Each row is a point. The points of each table are mixes of a few directions, plus a little noise. How many directions does each table use, and how many do they share? Where both have some left over, give the other angles between the two spaces (their principal angles), to ten degrees, smallest first.
(in the rows, 128 means zero)

First (5 x 3)
[[130 151 149]
 [127 119 120]
 [123  68  74]
 [135 214 206]
 [125  87  91]]
Second (7 x 3)
[[ 94 130 122]
 [177 128 131]
 [174 157  62]
 [ 96 106 177]
 [157 123 144]
 [148  98 202]
 [ 50 155  59]]
Directions: first 1, second 2, shared 0; angles 70

First (6 x 6)
[[137  85 135 122 195 169]
 [109 193  88  75  64  99]
 [185 214 132 138 122 127]
 [116  87 159 189 108 105]
 [107  78 156 185 105 103]
 [114 113  97  58 174 166]]
Second (7 x 6)
[[ 99 152  69  95  65  79]
 [138 134  66 112 139 122]
 [105  80 210  36 187 154]
 [172 119 214 156 173 132]
 [130 142 137 158 100 114]
 [119 138  46 133 114 136]
 [135 133 153 205 119 159]]
Directions: first 3, second 4, shared 2; angles 60

First (10 x 9)
[[109 131 180 163 126 164 149 168 186]
 [214 114 102 129 102  44 108 121 168]
 [ 60 121  88  29 141 112  47  96 115]
 [ 44 138 108  79 156 177 113 100  49]
 [110 130 185 164 124 162 147 172 198]
 [115 138 140 158 139 171 168 129  85]
 [148 120 129 121 117  97 108 136 173]
 [176 131 110 159 125 116 162 113  78]
 [152 126  99 118 127 103 124 106  94]
 [151 130 141 161 123 132 154 138 133]]
Second (8 x 9)
[[ 99 134  52 100  93 112 140 188 106]
 [219 122 148 190 143 115 104 103 201]
 [130 124 117 146 131 121 131 154 152]
 [101 161  74  96  92 183 120 138  68]
 [135 124 111  90  95  83 148 125  79]
 [100 105 157 119 178 115  87 107 176]
 [112 127 116 132 136 133 121 147 143]
 [129 123 249 151 157 161 171  65  97]]
Directions: first 3, second 5, shared 2; angles 40

First (9 x 11)
[[201 151 123  63 115  54 130 132 119  98 175]
 [167 135  96 110 148 102  96  92 128  98 104]
 [205 145 167 104 169  98  86  95 141 121 124]
 [ 45  98 138 185 154 200 127 135 130 181 102]
 [132 134  92 126 101 147 135  69 115  87  77]
 [195 153 191 159 142 109  89 138 180 101 111]
 [128 143 204 150  75 157 173 150 140 132 141]
 [ 19  92  85 115 100 175 193 145  72 185 161]
 [ 62 100  53 141 145 111 120 192 125 149 155]]
Second (9 x 11)
[[164 133 110  75 138  76 124 134 112 125 169]
 [ 76 119  72 166  95 130 140 175 140 106 121]
 [ 60 108  46 158 113 160 134 115 117 112  84]
 [ 86 111 127 143 142 154 131 138 122 160 130]
 [124 105 184 114 229 143  86 119 119 220 155]
 [212 150 199 130 178 102  74 114 165 124 121]
 [128 127 183 163 153 179 111  90 141 147  85]
 [158 157 142  67   7  88 226 161  99  86 198]
 [144 140  89 137  97 120 126 105 136  71  89]]
Directions: first 5, second 5, shared 5

First (11 x 14)
[[140 150  97 116  87 187  93 214 106 124 164 126 121 169]
 [ 77 122 132  93 179 126 159  41 181  91 106 177 123 109]
 [ 83  78  81 102  64 186 176  76 134 127 136 112 131  63]
 [204 127 173 150 184 178 156 177 154 132 187 123  88 204]
 [ 91 160 136 111 146 125 130  83 155 114 109 156 131 133]
 [ 89 156 106 140  39 104 103 112  87 163  96  93 165  86]
 [130 131 112 124 123 105  94 166 105 120 119 134 134 127]
 [141 110 165 162 147  61 151  72 125 155  98 102 140  93]
 [160 115 154 129 208  90 121 145 142 105 127 155 114 151]
 [195 128 151 170 120 125 116 198  97 162 156  86 122 162]
 [ 98 131 103 110 112 122 111 124 122 116 113 141 137 110]]
Second (9 x 14)
[[221  88  97 183  48 145 104 141 143  52  78 135  57   7]
 [106  99 104  78 158 112 107 157  99 137 141 119 136 176]
 [ 89 107 116 110 159 116 145 163 103 153 166 134 177 138]
 [ 85 117 123  99 164 114 139 151 105 157 161 130 170 163]
 [111 142 139 120 142 127 133 118 130 143 134 126 139 154]
 [120 132 128 102 141 123 112 122 124 132 124 118 120 168]
 [146  78  92 126 115 123 118 173 106 106 131 133 125  86]
 [119 156 152 156 125 136 155 110 144 141 137 137 147 112]
 [154 234 203 178  98 156 138  17 198 129  81 121  81 149]]
Directions: first 5, second 3, shared 1; angles 60, 90

First (10 x 20)
[[144 140 106  99 109 130 123 126 157  99 114 145 138 152  99 111 119 134
  117 133]
 [120 147 151 177 149 136 168  90 107 161 151  90  75  84 167 178 130 124
  149 100]
 [136 122 101 109 115 134 107 155 156  94 124 145 152 171  98 103 123 133
  118 126]
 [128 100 105 111 117 140  95 166 146 109 122 151 166 157 102  96 126 140
  116 148]
 [137 141 151  44 114  47  98 150 103 102  83 169 183 175 114  74 138  86
  108 150]
 [105  83 102 218 151 203 125 159 144 145 183  93 106 117 142 159 127 162
  147 102]
 [ 95 104 198 159 164  93 134 122  42 206 136 107 121  61 197 151 152 103
  147 146]
 [152 168  78 148 113 174 160  98 195  82 144 111  83 152  97 154 106 151
  130  81]
 [152 168 138  79 103 114 158  59 133 138  88 145 110  81 117 133 117 134
  117 166]
 [112 107 149 136 143 108 112 155  96 144 134 126 145 131 148 121 140 112
  132 129]]
Second (8 x 20)
[[128 125 124 128 126 134 128 127 131 129 128 129 128 125 125 126 126 133
  126 132]
 [135  82  82 132 103 213 112 124 175 143 123 150 142  83  89 118 109 195
  113 194]
 [131 103 104 129 115 173 120 126 153 136 123 139 136 104 107 121 119 164
  120 164]
 [122 163 163 125 147  62 139 131  91 117 133 111 117 162 158 137 141  76
  139  76]
 [129 122 121 128 124 141 125 126 135 129 127 131 130 121 123 126 126 139
  126 137]
 [134  81  82 131 103 212 112 123 175 141 122 151 141  84  90 117 110 197
  115 195]
 [124 154 154 126 142  81 137 129 101 120 132 116 121 153 150 133 137  89
  136  91]
 [121 193 195 123 164   7 152 134  61 107 137  96 109 192 182 141 154  32
  148  33]]
Directions: first 4, second 1, shared 1

First (9 x 32)
[[131  69 167 100  79  74 155 114 144 134 133  61 131 182 160  91  71 117
   93 126 174 128 133 138 140 144  98  96 165 109 129 111]
 [112 116 154 112  76 102 115 134 149 122 123  94 111 162 153 109  93  98
  114 111  87 143 118 125 154 133 110  93 144 102 119 108]
 [128 126 131 126 125 126 129 127 129 128 127 125 127 131 129 126 125 126
  126 127 127 128 128 128 129 129 128 126 130 126 128 127]
 [117 136 134 125 109 126 112 136 137 122 124 124 116 135 135 127 121 113
  128 118  90 137 121 123 141 127 126 114 129 117 121 121]
 [ 98 169 131 129  90 140  78 154 148 112 114 140  95 130 137 134 129  88
  140 100   7 155 106 113 160 119 130  99 118 105 111 112]
 [149 123 109 138 176 141 154 115 107 138 136 147 151 104 108 138 152 162
  134 148 197 109 141 135 100 127 138 162 120 153 140 147]
 [137 153 101 147 175 160 129 128 110 130 130 169 138  90 102 151 166 150
  147 139 142 117 134 126 109 120 148 159 108 149 133 146]
 [147 174  75 164 220 189 132 127  92 133 132 205 150  55  79 171 201 172
  165 151 161 108 139 126  88 114 166 191  89 171 141 163]
 [133  88 151 110 102  94 149 117 136 133 133  87 133 161 147 105  94 125
  106 129 168 124 133 136 133 139 110 112 151 120 130 120]]
Second (11 x 32)
[[128  66 138  97  94  83 136 113 155 176 178 107 140 134 195 143 111 113
  116 145 169 129 132 118 113 174 139  79 127 148 118 122]
 [109 165 129 142  87 156 113 147 141  78  92 146 102 104 118 160 148 145
  127 139 146 110 112 111 156 103 151 157 107 130 119 138]
 [128  65 154 123 159  84 142  82 109 167 132 104 156 150 136  82  92  79
  131 119 127 145 114 129 130 185 109 101 147 108 111 122]
 [116 134  80 156 132 172 152 150 123 128 129 169 150 114 158 149 166 170
  114 166 181  99 105 111  94 195 160 134 102 109 135 148]
 [125 168 115 106  80 136  97 174 162 125 155 123  96 142 154 148 131 134
  122 110  47 145 147 133 126  88 123  95 129 132 140 108]
 [153 110 131 127 190 114 146 102  99 153 137 118 151 138  98  95 116 122
  137 117 129 137 146 149 111 123 104 137 148 132 139 128]
 [137 179 107 122 112 156 114 166 143 109 138 139 105 120 120 157 150 163
  128 124 104 125 153 137 120  70 131 140 122 148 148 126]
 [120  85 173 133 114 100 138  79 124 107  92 119 131  96 112 141 118 113
  133 151 236 105 109 109 166 134 149 164 117 151  98 146]
 [114 120 104 157 155 151 146 127 107 134 113 151 153 135 137 108 137 128
  122 140 132 121  96 118 112 200 134 125 122  87 125 137]
 [146 139 128 126 175 124 127 123 107 140 132 117 133 148  94  92 115 117
  139 100  69 149 147 152 120 100  96 129 151 121 142 117]
 [132 177 147 118 110 132  96 144 138  91 108 116  90 127  86 133 123 124
  140  98  67 142 148 140 161  37 111 147 136 142 132 116]]
Directions: first 2, second 5, shared 1; angles 40

First (9 x 32)
[[124 105 111 111 166 116  94 187 127 162 107 108 131 119 155 164 136 130
   97 135 158 127 115  93 128 132 180 166 118 127  94 130]
 [157 138  96 133 118 184 129 125 156  98 157 103  94 121 110 158  75 128
   96 112 129 115 142 150 101 140 146 142 111 120 163 141]
 [136 144 151 142 138 107 106 131 120 112 137 123 103 123 115 119 139 140
  136 118 127 159 136 137 151 116 129 111 155 161 149 124]
 [134 132 111 129 122 140 119 104 131 117  97 128 120 110 123 130 124 126
  125 103 136 137 141 122 148 128 153 124 133 119 127 124]
 [102 115 133 118 112 113 158 107 115 150 103 157 172 140 143 105 151 116
  154 144 119 111 117 116 129 129 100 120 120 104  95 121]
 [110 108 104 137 124 119 112  89  97 124  92 148 110 107 129 119 182 142
  133  99 123 134 121 115 171 109 150 116 143 119 109 112]
 [145 154 158 146 116 132 140 123 137  98 183 121 107 144 103 113 108 134
  141 135 107 139 137 164 112 125  87 107 139 156 176 134]
 [132 122 129 130 142 131 123 164 132 132 171 112 113 139 130 143 123 137
  111 145 123 118 117 137 103 128 124 142 121 142 139 135]
 [112 134 158 107 113 110 173 124 137 157 106 150 201 151 145 102 113  99
  161 161 128 114 128 117 108 146  83 123 113 105 100 129]]
Second (9 x 32)
[[126 141 125 116 119 120 123  87 128 130  44 143 156 102 131 115 126 110
  147  97 151 152 151 103 171 133 157 114 141 109 102 117]
 [128 123 129 132 131 131 130 142 128 128 157 123 119 136 127 132 129 133
  122 138 120 120 122 137 113 127 118 132 123 135 136 132]
 [129 124 129 131 130 130 129 140 128 127 151 124 120 135 127 132 130 132
  124 137 122 121 121 135 117 127 120 132 125 133 135 132]
 [128 141 124 118 120 120 123  88 129 130  46 143 154 104 131 116 126 110
  145  99 151 151 149 105 170 134 156 115 142 109 104 117]
 [129 116 131 138 136 136 133 166 128 127 207 114 102 152 125 140 130 145
  111 155 106 107 107 152  88 123 101 140 115 147 152 138]
 [128 125 128 130 130 129 130 136 128 128 145 125 123 133 128 131 128 132
  124 134 123 124 123 132 119 127 122 131 126 132 133 131]
 [127 147 123 112 116 117 121  69 128 130   7 150 168  92 133 109 124 103
  153  86 161 161 159  92 188 136 169 109 148 101  92 112]
 [130 114 131 140 137 136 133 170 128 127 216 112  99 155 124 142 131 146
  109 159 103 103 105 154  83 123  97 143 113 148 155 140]
 [129 120 130 134 133 132 131 152 128 126 177 119 111 143 126 136 130 138
  118 146 114 115 114 142 104 125 112 135 120 139 143 134]]
Directions: first 5, second 1, shared 1
